Rows are points. The points of each table are mixes of a few directions, plus a little noise. Count the directions of each table, and those that both share. Where both have some left over, give the other angles between the two spaces (their principal angles), to ten degrees, smallest first.

First (4 x 3):
[[ -1 -66 -33]
 [  1 -10  -5]
 [  2  95  48]
 [  0 -20  -9]]
Second:
[[-27  14 -14]
 [ 48 -16 -48]
 [ 40 -27  69]
 [-60  28  -5]]
Directions: first 1, second 2, shared 0; angles 60

First (6 x 4):
[[-52  22 -22  -4]
 [-38  -2   9   5]
 [ -3  14  55 -28]
 [ 44 -24 -19  20]
 [ -1 -18   2  15]
 [ 50   7 -23  -7]]
Second:
[[  0   3   0   0]
 [ -1  -7   0  -2]
 [  2  56  -1  12]
 [ -4 -95   1 -22]
 [  2  65  -1  15]
 [  0  15   0   3]
 [ -1 -37   0  -9]]
Directions: first 3, second 1, shared 0; angles 50

First:
[[  7  42 -44  48  -3  18   9  72]
 [ 23  34   6  44  -5  44  37   2]
 [-77   8  15  -5  16  16 -12 -26]
 [ -3  -3  23  36   6 -30  11 -11]
 [-18 -44  25 -60   3 -26 -26 -51]
 [ -2  19  32  33   2  33  35 -34]
 [ 63 -52 -55 -95 -17 -54 -50  47]]
Second, 9 rows:
[[-35  12  20  34  47  61   4 -48]
 [ 24 -18 -11 -28 -24 -39  -4  25]
 [ 11 -30 -53   2  43  10  16  92]
 [-42 -23 -23 -28   3   2  40  90]
 [  5  49  24   8 -52 -20 -38 -63]
 [ 43  31  47  35 -44 -27   1 -70]
 [ -1   4 -28  14  16  13   2  41]
 [-37 -22 -26 -37  52  35 -43 -11]
 [ 35  -6  52   1 -37 -37  18 -55]]
Directions: first 4, second 5, shared 3; angles 80

First:
[[-48   6 -26  -7  43  27 -11 -33  -2]
 [ 46  -3  52  15 -38  18  39  47 -15]
 [-51  14 -37  13 -11 -27 -30 -27  -3]
 [ 33   1 -16  -4 -22 -38  30 -15   8]
 [ 29 -30  34 -52  13 -53 -70  27  41]
 [-77   6 -36  11  76  69 -65 -10  -9]
 [ -1  16 -13  19  10  48  73 -26 -22]
 [  9  -3  60  -6 -31  -6  19  24  -1]
 [ 49  -8 -33   6  -6 -19  -5  10   6]
 [ 13   2  14   5 -31 -18  18   4  -3]]
Second (9 x 9):
[[ 16   7  12  31   4  -2  -1 -18  36]
 [ -6  17  59  24  -2  22  15 -32 -15]
 [ 27  45 -10  30  -2 -19  54  -3  32]
 [-14  22 -61 -70  23   1  95  33 -25]
 [  4  13 -14  19 -40 -18 -39  23 -17]
 [ -5 -65  68   3  14  -3 -69 -16 -20]
 [  1   0  -6  14 -37 -19 -49  23 -25]
 [ -7 -32 -63 -47   8 -15 -20  37  -2]
 [-17  -6  15  -4  32  52  12 -47  35]]
Directions: first 5, second 5, shared 1; angles 30, 40, 50, 90

First (11 x 12):
[[  8  -5 -24  -6 -25   3  23 -12  20   8  -4  31]
 [ 36 -13 -20 -25  47 -33 -54  -7 -26 -42   7 -95]
 [ -7   4  -9   1   4 -32  -9 -44  -8   9  -9 -22]
 [ 14  -7   6  19  -1  29   8  61 -31   4  25   6]
 [ 33 -10 -14   5 -22  15   6  12  -7  19  18   5]
 [-26   8   1  14  -4 -17  15 -24  -6  15 -11  12]
 [ 46 -16 -25 -12 -30  21  10  14  18   8  16  22]
 [-36  15  41  27  -3  12   9   6 -10  26  -2  22]
 [-23   2 -18  -2   4 -24  16 -19   2 -11 -19  11]
 [-52  11  13   5  52 -23  -8  16 -24 -44 -20 -26]
 [ 10  12  52 -25 -23  46 -17  -8  75   1  -4  37]]
Second, 11 rows:
[[-24  11  35  18   4 -22 -19 -21 -45  53  16 -36]
 [  9 -12 -41 -13  -3  22  24  10  58 -61 -39  45]
 [ -5 -17 -19 -14  -1  27  11  38  24 -30 -15  23]
 [-37  -8  22  29   6   5 -22 -11 -23  39 -25 -25]
 [-47 -11  33   5   6  11 -20  38 -50  49  14 -30]
 [ 26  20  -1 -21  -4 -25  13  -6  -4  -9  40   5]
 [ 15 -13  -4  -4  -2  21  -7  30  -3  -1   8  -6]
 [ 48  12   1  33  -3 -18 -19 -70   5  15 -11 -22]
 [  7  -3  -3 -19  -2   6   6  31  -4  -9  23   6]
 [ 42   4 -12 -13  -6  -1   5   5   9 -17  23   4]
 [-33  17 -13   0   4 -28  28 -45  34 -29 -35  35]]
Directions: first 5, second 4, shared 2; angles 40, 80

First:
[[  4  16  23 -10  21  39 -32  -4  11 -15   8 -10  30   6  47  40 -15 -27]
 [  1  37  13   0 -14  -2  41  -5  19  -6   5 -18 -18  29  -6   1  21   2]
 [ -5  41 -11   6 -11  35  -7  -8 -17  10 -33  -9 -19 -14 -30 -14   3  17]
 [ 15 -63 -18 -14   0 -25   6   3 -11  15   5  40  12  -9 -19 -25 -26  21]
 [ 11 -24   2 -19  -9 -18  14 -11  -1 -14  21  -2  11  22   9  13  -1  -5]
 [  4 -48   2  -6   9   3 -18   5  -5   2  16  19   0 -16  -4 -24 -23  -5]
 [-20  37  -9  22 -15  22  -7   2 -16   6 -26 -19 -41 -22 -39 -31  21   9]
 [ -1  -5  -7   0 -11 -63  30  -1   6 -13  15 -16  12  34  23  36  30  -7]
 [-11   7   5  18  34  13 -28  22  13  15 -15  18  15 -28  21   5 -13  -5]]
Second (11 x 18):
[[  0  -1   1   0  -1  -1   3  -1   1   1   2  -1  -1   2   0   0   1  -1]
 [-12   7 -18  11  13  24 -50   4 -24  10 -29   0  11 -37   2   8  -7   2]
 [-10   5 -12   8   8  15 -34   3 -18   8 -19   1   8 -25   1   5  -7   2]
 [ 12  -9  18 -12 -13 -23  53  -4  28 -11  32   0 -12  39  -2  -9   7  -1]
 [-10   7 -14   9  10  18 -39   3 -22   8 -24   0   9 -31   1   6  -6   1]
 [ 19 -14  30 -21 -20 -37  86  -6  43 -19  50   0 -19  63  -2 -13  11  -3]
 [ -1   1  -2   1   1   3  -3   1  -2   1  -2   0  -1  -4  -1   0  -1   0]
 [ -7   7 -14  10   9  17 -37   4 -19   6 -23  -1   8 -28   1   5  -4   1]
 [ -6   4  -9   6   5  11 -27   1 -12   4 -15   2   7 -19   0   5  -3   2]
 [ 23 -15  34 -22 -22 -41  95  -6  48 -19  54   0 -20  69  -2 -15  13  -5]
 [ -9   7 -15   9  10  17 -44   3 -23   9 -26   1   9 -32   0   6  -6   2]]
Directions: first 6, second 1, shared 1

First (11 x 20):
[[ 15   9  22 -43   3 -22   4   8 -18  13 -56   4  -5  10  19 -48 -20   1
  -35 -11]
 [-34 -14 -22  27  15 -24 -20  39 -43 -46  69  28 -51  -7 -33  18 -48 -75
    1   1]
 [ -5  13  -1  -3  35 -15  16 -69  25  42 -45 -40  35   6   8 -40  23   6
  -11  -4]
 [ 24   7  -7 -14  75 -56  -7 -17  -6   8 -38 -22  22  26   8 -53  -2 -35
  -18 -33]
 [ 17 -13  54   3 -79  39   0   8  -9  20  -2  36   9 -24   5  29  -1  63
   15  45]
 [-17 -27  12  26 -12  20  13 -14   4  13   4 -19  10 -10   1  23 -17  10
   31   4]
 [-22  27 -29 -38 -30   8  -5  58 -15 -47  28  32 -63  -2  -9   2 -10 -24
  -43  -5]
 [ 27   9 -39 -34  25  -5  -5  60  10 -43  -5  -5 -16  28  22   4  10  -4
   -7 -51]
 [ 32   8   0  20 -51  34 -24  34  11 -24  58  47   4 -12 -16  58  45  43
   25  33]
 [ 47 -15   4  55  57 -15  -9 -59  38  33  -5 -35  85  14   2  12  53  27
   57  -3]
 [-78  -4   6   2 -43  33  37 -51   1  29  -8 -25 -28 -29  -8  -5 -31  -9
  -14  24]]
Second:
[[ 36  37 -25  65  78 -71 -59 -65   4   5  71  32  50   4 -62 -18  73 -50
   -1  51]
 [ 16  17 -11  29  35 -31 -26 -29   2   2  31  15  22   2 -28  -8  33 -22
   -1  22]
 [-26 -27  18 -47 -56  50  42  47  -3  -3 -50 -23 -35  -2  45  13 -52  36
    1 -36]
 [ -9 -11   7 -18 -21  19  16  18  -1  -1 -19  -9 -13  -1  17   5 -20  14
    0 -14]
 [  7   7  -4  10  13 -12 -10 -10   1   1  11   6   8   1 -10  -3  12  -8
    0   8]
 [ -7  -8   5 -14 -17  14  12  14  -1  -1 -15  -7 -10  -1  13   4 -15  10
    0 -11]
 [ 45  46 -29  79  95 -86 -73 -80   5   6  87  39  60   5 -76 -22  90 -61
   -1  62]
 [-21 -22  14 -38 -45  40  35  38  -2  -3 -41 -19 -29  -2  36  10 -43  29
    0 -29]
 [-19 -19  13 -34 -41  36  31  33  -2  -3 -37 -17 -25  -2  33   9 -38  25
    0 -26]
 [-12 -13   8 -23 -27  24  20  22  -1  -2 -25 -11 -17  -2  22   6 -25  17
    1 -17]
 [ -7  -8   4 -13 -15  14  11  13  -1  -1 -14  -6 -10   0  12   3 -15  10
    0 -10]]
Directions: first 6, second 1, shared 1

First (9 x 32):
[[-37  -3 -11 -17  23 -67  46 -53  65  46  26  -5 -13 -44 -48 -32  -2  23
  -15 -77 -44 -83  27  -2  40  20 -20  -8  26  38  10  26]
 [-37  -2 -10 -18  23 -67  48 -54  66  47  26  -5 -13 -44 -48 -32  -2  24
  -15 -77 -45 -84  28  -1  40  21 -21  -8  26  39   9  27]
 [ 40   3  12  18 -25  73 -52  59 -72 -51 -28   4  15  48  52  35   2 -27
   16  84  48  92 -31   3 -43 -23  22   9 -28 -41 -11 -30]
 [ 42   3  12  19 -26  76 -54  60 -74 -52 -29   5  15  50  54  37   2 -27
   17  86  49  95 -32   3 -44 -23  23   9 -29 -43 -12 -30]
 [-28  -2  -7 -13  17 -50  35 -39  47  34  18  -3  -9 -33 -35 -23  -1  17
  -12 -55 -33 -61  21  -2  29  15 -14  -5  19  28   7  20]
 [ -1   0   0   0   2  -3   1  -2   2   1   1   0   0  -1  -2  -1   0   1
    0  -3  -2  -3   2   0   1   2   0   0   1   1   0   0]
 [ 20   0   6   9 -13  38 -27  30 -37 -26 -13   3   6  25  27  19   1 -14
    8  42  25  48 -15   1 -22 -11  11   5 -15 -21  -5 -14]
 [ 17   1   5   8 -10  30 -22  24 -30 -21 -11   2   6  20  23  15   1 -11
    7  34  20  39 -13   0 -18  -9   9   3 -12 -17  -4 -13]
 [-18  -1  -5  -9  11 -31  22 -25  32  22  12  -2  -7 -21 -22 -15   0  11
   -7 -35 -22 -40  13  -1  19   9 -10  -4  13  17   5  12]]
Second, 10 rows:
[[-17 -12   9   4  -8 -24  33 -36  21   2  -1  -9 -10 -37  -5   2  13  25
  -15 -39 -25 -16  16  -1  32  10 -24  10 -11  26   3  -8]
 [ 59  15  34 -48 -36 -48   7  36  20 -36  -1  30  34  71  25  22 -10 -29
  -29  70  48  -8 -11  17 -19  -2  -6  38 -31 -29  -3  12]
 [  7   3  -2 -60  12 -20  -3  14  20 -27  10  26  29  45  17  22 -21 -18
    3  40  28 -45 -14  20   5 -24 -11  25 -22   7  -1  28]
 [ 11  37 -17 -24  39 -50 -16  34  41  58  36  10   7  44 -61 -63 -35 -42
    7  -5   0 -67  -6  15 -39   8  40 -36  76 -33   7  59]
 [-13  -1 -21  13  -9  12   3 -41   1  41 -13  22 -22 -28  24 -49  30  44
   -2   3  -1  64  20 -86 -20  17   8 -51  -7  18  19 -78]
 [ 46  31   7  81  -7  53 -62  79 -64  24  -8 -28 -17  35 -31 -34  -7 -51
   17  27   8  80 -22  16 -77  16  64 -37  70 -86  -7   5]
 [  8 -16  10 -16 -19  29  -2   2 -25 -54 -21   9  15  12  53  47   6   7
    0  41  28  35 -10  -1   9 -18 -20  28 -56   9  -6 -26]
 [-42  -9 -24  33  28  27  -3 -24 -10  33   8 -24 -24 -48 -27 -19   1  17
   19 -53 -36  -4  11  -6  16   3   8 -29  30  20   2   0]
 [-31 -31   1  26  -9  39  14 -32 -25 -22 -16 -18 -12 -53  21  33  19  35
    1 -32 -20  26   6  -3  38   0 -27  15 -35  31  -6 -28]
 [-32 -17   3 -12  12 -21  31 -29  22 -16   9 -17   4 -36 -16  36  -6  12
   -8 -53 -27 -65   9  38  55  -3 -35  37 -10  35  -4  35]]
Directions: first 1, second 5, shared 1

First, 8 rows:
[[ 14  10  -1  -9   2   7  -6 -12 -21  -3   8   0  18  -1   6   2  -3  10
  -27  10   5   4   8   3   2 -11  12   7  -3  -6   0   3]
 [-13  17  12  33   5  -7 -18 -21 -22 -14  17 -11 -25  10   3   4   7  10
   21  22 -20   3  10  -5  29 -25   2   8   9 -14 -46   5]
 [  6   5   0  -1   1   2  -4  -6 -10  -1   3   0   6   0   2   2  -2   5
  -10   5   2   1   5   1   1  -6   4   3   1  -3  -3   2]
 [-33  -4  12  38   0 -19  -3   8  19  -8   2  -9 -49   9  -7   2  12 -11
   62  -1 -23  -4  -7  -9  19   0 -17  -7  12   0 -32  -1]
 [  4 -47 -20 -51 -12   3  45  58  73  32 -41  22  22 -22 -15 -10  -8 -34
   -2 -56  31  -9 -35   3 -57  61 -22 -25 -15  34  89 -15]
 [  9  21   5  11   6   4 -18 -27 -37 -11  16  -7   7   5   8   5   1  18
  -18  22  -6   5  17   1  18 -25  13  14   3 -13 -26   6]
 [-21 -26  -2   2  -5 -11  20  34  51   9 -20   4 -23  -3 -12  -5   4 -23
   42 -26   0  -8 -23  -5 -15  30 -21 -18   1  16  20  -8]
 [ 35  24  -3 -20   4  19 -16 -34 -53  -4  16   1  44  -1  14   2 -10  25
  -68  23  13   8  23  10   4 -27  28  19  -8 -15  -2   7]]
Second:
[[-26  -1   9  31   0 -14  -3   4  13  -7   2  -8 -39   8  -6   1   9  -7
   50   1 -19  -3  -5  -8  17  -1 -13  -5  10  -2 -28   0]
 [  4  26   9  21   6   1 -23 -32 -42 -15  22 -10  -3  10   9   5   2  20
   -9  29 -13   6  20   0  27 -33  14  15   6 -18 -41   8]
 [ 26 -12 -14 -44  -3  14  16  13   9  16 -14  14  43 -14   1  -5 -11  -3
  -48 -17  26   0  -6   8 -32  19   6  -3 -13  11  52  -4]
 [ 24  -8 -12 -39  -2  14  12   8   3  13 -11  12  40 -12   2  -3 -10  -1
  -46 -12  23   0  -3   8 -27  13   8   0 -12   8  43  -3]
 [ -2  -6  -2  -4  -2  -1   5   8  11   3  -5   2  -1  -2  -3  -1   0  -5
    5  -7   2  -2  -5   0  -6   8  -4  -4  -1   4   9  -2]
 [-49 -22  10  39  -6 -26  11  32  56  -1 -12  -6 -67   6 -17  -1  14 -28
   95 -20 -23  -9 -24 -14   9  23 -34 -21  13  11 -18  -7]
 [-33  29  23  69   7 -19 -32 -33 -32 -29  30 -23 -59  23   3   8  16  14
   60  37 -42   3  17 -11  57 -41  -1  11  21 -24 -90  10]
 [ 39  -7 -17 -56  -2  21  13   5  -5  17 -12  16  61 -16   5  -4 -15   3
  -73 -13  33   2   0  12 -36  14  15   2 -17   9  58  -3]
 [ -8  15   9  25   4  -5 -15 -18 -21 -12  14  -9 -17   9   3   4   5  10
   14  18 -15   2  10  -3  23 -20   4   7   7 -11 -36   5]
 [  7 -10  -7 -19  -2   4  11  12  13   9 -10   7  15  -7  -2  -3  -4  -6
  -13 -13  12  -1  -7   3 -17  14  -1  -4  -6   8  27  -3]
 [ 18  -2  -7 -24  -1  10   5   0  -5   7  -4   7  28  -7   3  -2  -7   3
  -34  -4  14   1   1   5 -15   4   8   2  -8   3  24  -1]]
Directions: first 2, second 2, shared 2

First:
[[-53   8  -8  37  46 -39 -35  42 -64  29 -19 -79 -12  19 -51  34 -28  35
   10 -82  16 -34 -34  54  15 -84 -24  15  -7  75  25  14]
 [-44   5  -6  33  41 -32 -31  34 -57  24 -16 -67 -11  15 -43  28 -22  27
    8 -68  13 -30 -29  44  11 -71 -21  12  -7  64  22  12]
 [ -3   0  -1   3   4  -2  -4   3  -6   1  -2  -5  -1   1  -3   1  -2   2
    1  -6  -1  -2  -2   3   1  -6  -1   1  -1   5   2   1]
 [ 16  -2   0 -11 -14  10  10 -13  21 -10   6  24   2  -6  14  -9   8 -10
   -2  26  -5  12  10 -16  -4  25   8  -5   2 -23  -8  -5]
 [  4   0   2  -3  -5   5   3  -2   6  -3   1   7   1  -2   5  -4   1  -2
   -1   7  -2   2   4  -5  -1   7   2  -2   2  -7  -3  -1]
 [  5  -1   0  -3  -4   2   3  -3   5  -2   1   6   1  -2   4  -2   1  -1
   -1   6   0   2   2  -4  -1   7   2  -1  -1  -6  -1   0]
 [ -2   1   0   2   2  -2  -3   2  -2   1  -1  -4   0   1  -2   2   0   3
    1  -4   0  -2  -2   3   2  -3  -2   2  -1   4   2   0]
 [ 20  -2   2 -13 -15  15  13 -15  22 -12   7  29   6  -6  19 -12  10 -14
   -4  29  -7  12  12 -19  -5  31   9  -6   4 -28  -9  -4]
 [ 24  -4   2 -17 -20  17  15 -18  27 -13  10  34   5  -8  20 -15  12 -14
   -5  35  -6  14  15 -23  -7  36  11  -6   5 -32 -10  -6]
 [ 41  -5   5 -27 -33  29  25 -30  46 -22  13  56   9 -13  35 -23  20 -24
   -5  57 -12  24  26 -38  -9  60  18 -13   5 -53 -16 -11]]
Second, 9 rows:
[[ 29  -6   0   9   9 -31   4   6   9  -5  26  -2 -14  -6 -29  14  -2 -15
  -21  11   3 -45  44  16 -14 -40 -21  -8 -22  -1  -4  21]
 [-24   3  -4  23  28 -27 -18  23 -34  15  -6 -44 -10   9 -32  20 -15  16
    2 -43   9 -26 -11  32   5 -54 -18   7  -9  41  13  11]
 [ 16  -1   3 -20 -24  26  15 -20  28 -12   1  37  10  -6  31 -19  13 -11
    1  34  -8  28   3 -29  -3  50  18  -5  10 -34 -10 -13]
 [ 60  -9   5 -23 -29   9  30 -27  55 -26  31  59   0 -17  19 -15  20 -36
  -21  69 -10  -4  55 -29 -20  38   5 -17  -8 -58 -22   3]
 [ -9   1  -2   8   9  -9  -6   8 -12   5  -3 -15  -3   3 -11   7  -5   6
    1 -15   3  -9  -4  11   2 -18  -6   3  -3  14   4   4]
 [-27   5  -2   5   7   5 -11   7 -21  10 -17 -19   3   8   2   1  -6  16
   13 -26   2  13 -30   5  11  -1   4   8   8  20   8  -7]
 [-79  14  -3   4   7  34 -26  11 -50  24 -55 -36  18  19  26  -9 -11  45
   42 -61   3  62 -95  -1  32  27  24  22  33  40  21 -30]
 [ 15  -3   1  -1  -1  -8   5  -2   9  -4  11   6  -4  -4  -6   2   2  -9
   -8  11   0 -13  19   1  -6  -7  -5  -4  -7  -7  -4   6]
 [ 18  -3   1  -5  -6  -1   8  -6  15  -7  11  14  -1  -5   1  -2   5 -11
   -7  18  -2  -6  19  -5  -6   5  -1  -5  -4 -15  -6   3]]
Directions: first 1, second 2, shared 1

First, 8 rows:
[[  9 -18 -17  13 -40  17 -40   0  -7  17 -27   9  21  40  -3  -1  21  20
  -13 -16  27   3   6  -5  24  39 -51  10   4   9  32 -18]
 [-14   0  22  -3  20  -7  16   4  12 -22  22 -14  -3 -18   3   4  -6  -6
   11   0 -12   4  -1   0 -12 -16  27 -14  -2   0 -26  12]
 [ 34  30 -48  -9  -5  -5  10 -14 -30  51 -31  33 -25  -6  -4 -13 -12 -12
  -18  28  -3 -20  -6   8   1  -9 -11  33   2 -17  37 -11]
 [ 16  10 -23  -2  -8   0  -2  -6 -14  24 -17  16  -8   3  -2  -6  -2  -2
  -10  10   3  -8  -2   3   4   2 -12  16   1  -6  21  -7]
 [ 12   4 -18   1 -12   3  -7  -4 -10  19 -16  12  -2   9  -2  -4   2   2
   -8   4   6  -5   0   1   6   7 -16  12   2  -3  19  -8]
 [ 10   5 -15   0  -7   1  -3  -4  -9  16 -12  10  -3   5  -2  -3   0   0
   -7   5   3  -5  -1   1   4   4 -11  10   1  -3  14  -6]
 [-27 -14  40   1  19  -3   9  10  23 -42  32 -27   9 -12   4   9   0   0
   17 -13  -9  12   2  -3 -10  -9  28 -27  -3   8 -38  15]
 [-40 -18  61   1  32  -6  17  14  35 -63  50 -40  11 -22   7  13  -2  -1
   27 -17 -15  18   2  -4 -17 -18  46 -41  -5  11 -59  24]]
Second, 9 rows:
[[ -5 -20  -6  13 -31  14 -33  -3  -2   6 -14   3  16  32   1   5  19  16
   -7  -9  13   9   9  -7  18  33 -36   1  -8  13  16 -10]
 [ 18   8 -14  -3   1  -4   8   0  -4   8  -9   9  -5  -6  -3  -3  -3  -3
   -2   5   4  -6  -8   4   2  -6   1   8   9 -15  13  -1]
 [-19 -22   9  10 -21  13 -32  -2   2  -3  -3  -7  15  27   5   6  18  12
   -3 -15   7  10  13  -7   9  28 -26  -6 -13  22  -1  -5]
 [  9 -16 -12  11 -19  -3   4 -15  14  -5   1  17  -4 -14   1  23   5  -2
   19  48 -23  22  -9  -4  15   4   5 -27 -37 -28  13   9]
 [ -7  12  12 -10  24  -8  18   3   2  -8  14  -8 -10 -18   2  -3 -12 -10
    4  -1  -8  -6  -2   4 -16 -22  25  -1   5   1 -19   8]
 [-33 -18  29   6   3  -1  -3  -6  16 -24  25 -14   2  -7  10  17   5  -3
   15  12 -25  18   8  -8  -6   2  17 -29 -32  13 -30  14]
 [ 32  60 -13 -35  47  -7  24  29 -37  31 -21  -7 -10   2 -14 -55 -29  -7
  -41 -74  51 -57  -5  19 -27 -33   1  69  95  14   8 -20]
 [  7   8  -5  -4   4   0   4   2  -6   6  -5   2  -1   0  -2  -7  -3  -1
   -5  -7   8  -7  -2   3  -1  -3  -2   9  13  -2   5  -3]
 [ -2 -13   0   7  -6  -4   7 -10  14 -11  12   8  -5 -16   4  20   0  -4
   19  39 -25  19  -5  -3   5  -4  14 -25 -33 -18  -4  12]]
Directions: first 2, second 3, shared 1; angles 30

First:
[[ -2   9  -2  -4   6  -2   1  -2   2  -5   0  -4  -5   7   5   2   4   0
   -4  -3  10   4   0 -11   2  -3   3  -2   2 -16   1   9]
 [ -1   6  -2  -4   6  -1   0  -3   2  -3   1  -2  -5   6   4   0   3   0
   -4  -2   9   4   0 -10   1  -2   3  -2   2 -13   2   6]
 [  1 -13   3   8  -9   3  -1   3  -4   6  -2   4   8 -11  -7   0  -6  -1
    6   3 -15  -7   0  17  -3   3  -5   4  -2  24  -2 -13]
 [  5 -23   7  13 -16   3  -3   7  -8  11  -4   9  14 -21 -13  -3 -10  -3
   10   7 -27 -14   2  28  -5   5 -10   7  -3  42  -7 -25]
 [ -8  44 -14 -25  31  -6   4 -12  16 -22   8 -16 -30  36  26   6  22   5
  -18 -14  50  27  -3 -58  11 -10  17 -12   6 -78  13  45]
 [  5 -24   8  14 -18   3  -1   7  -8  12  -3   9  15 -20 -14  -5 -10  -5
    9   7 -28 -14   2  29  -6   5  -9   7  -4  42  -6 -25]
 [  2 -12   4   6  -8   2  -1   5  -5   6  -1   5   8 -10  -7  -2  -6  -2
    2   2 -14  -7   1  16  -3   3  -5   3  -3  22  -3 -13]
 [  8 -39  12  23 -29   6  -4  11 -14  19  -7  15  25 -33 -23  -6 -19  -6
   15  12 -45 -24   5  50 -11   9 -15  12  -5  70 -11 -41]
 [-11  53 -16 -29  36  -9   4 -15  18 -23   9 -19 -35  45  30   7  26   7
  -19 -15  60  31  -4 -66  14 -12  21 -15   8 -95  15  55]]
Second, 8 rows:
[[-28 -39  -7 -29 -15  35  -5  25 -13  -8  14 -46  37 -59 -26 -38  22  28
  -23   4   2  -8  -9 -11  -1   1  21 -18 -19  13   3  27]
 [ 27  19  16  24  12 -11 -12   6  -8 -14 -25  29 -38  27  38  23 -16 -11
   26  -9 -16   3 -21 -16 -14  13 -34  28 -13  -5  18 -11]
 [-28  -7 -22  28  19   7  -4   6  31  28  20  38 -38  16   2  48 -13  -3
    1 -25 -26  10 -30  -1  21   2 -21   5  -1  -6  11 -24]
 [-38 -43 -36  28  24  14  24 -17  17  51  52  10   5  16   4  29  30   2
    8  44  13  10   0  39  -7   3  -8 -18  16   7   1  13]
 [ 32  16  17 -25 -23 -13  -1  -7 -23 -29 -23 -20  17  -4   0 -29  -2  -3
   -1   4  17 -10  22  -4 -13  -6   9   1   2  -1 -14  12]
 [ 23  22   5 -21 -23 -10 -13   0  -7 -28 -21   1 -10  -2  -4  -7 -23  -4
   -7 -28  -2  -9   1 -14   5 -11  -5  11  -1  -7 -11  -6]
 [  2   8  22   4  14  -6   8  -3  -3   2 -10 -15  22   0  -1 -20  14  -1
    4  22   8   5  19   5  -4  10  22  -7   1   5   5   1]
 [  9  22   5 -11  -8 -17   1 -13   9  -3  -7   2   4   5 -15  -5 -12  -8
   -9 -13   5  -1  19   4  15 -12  16  -5  14  -6 -15 -12]]
Directions: first 1, second 5, shared 0; angles 80
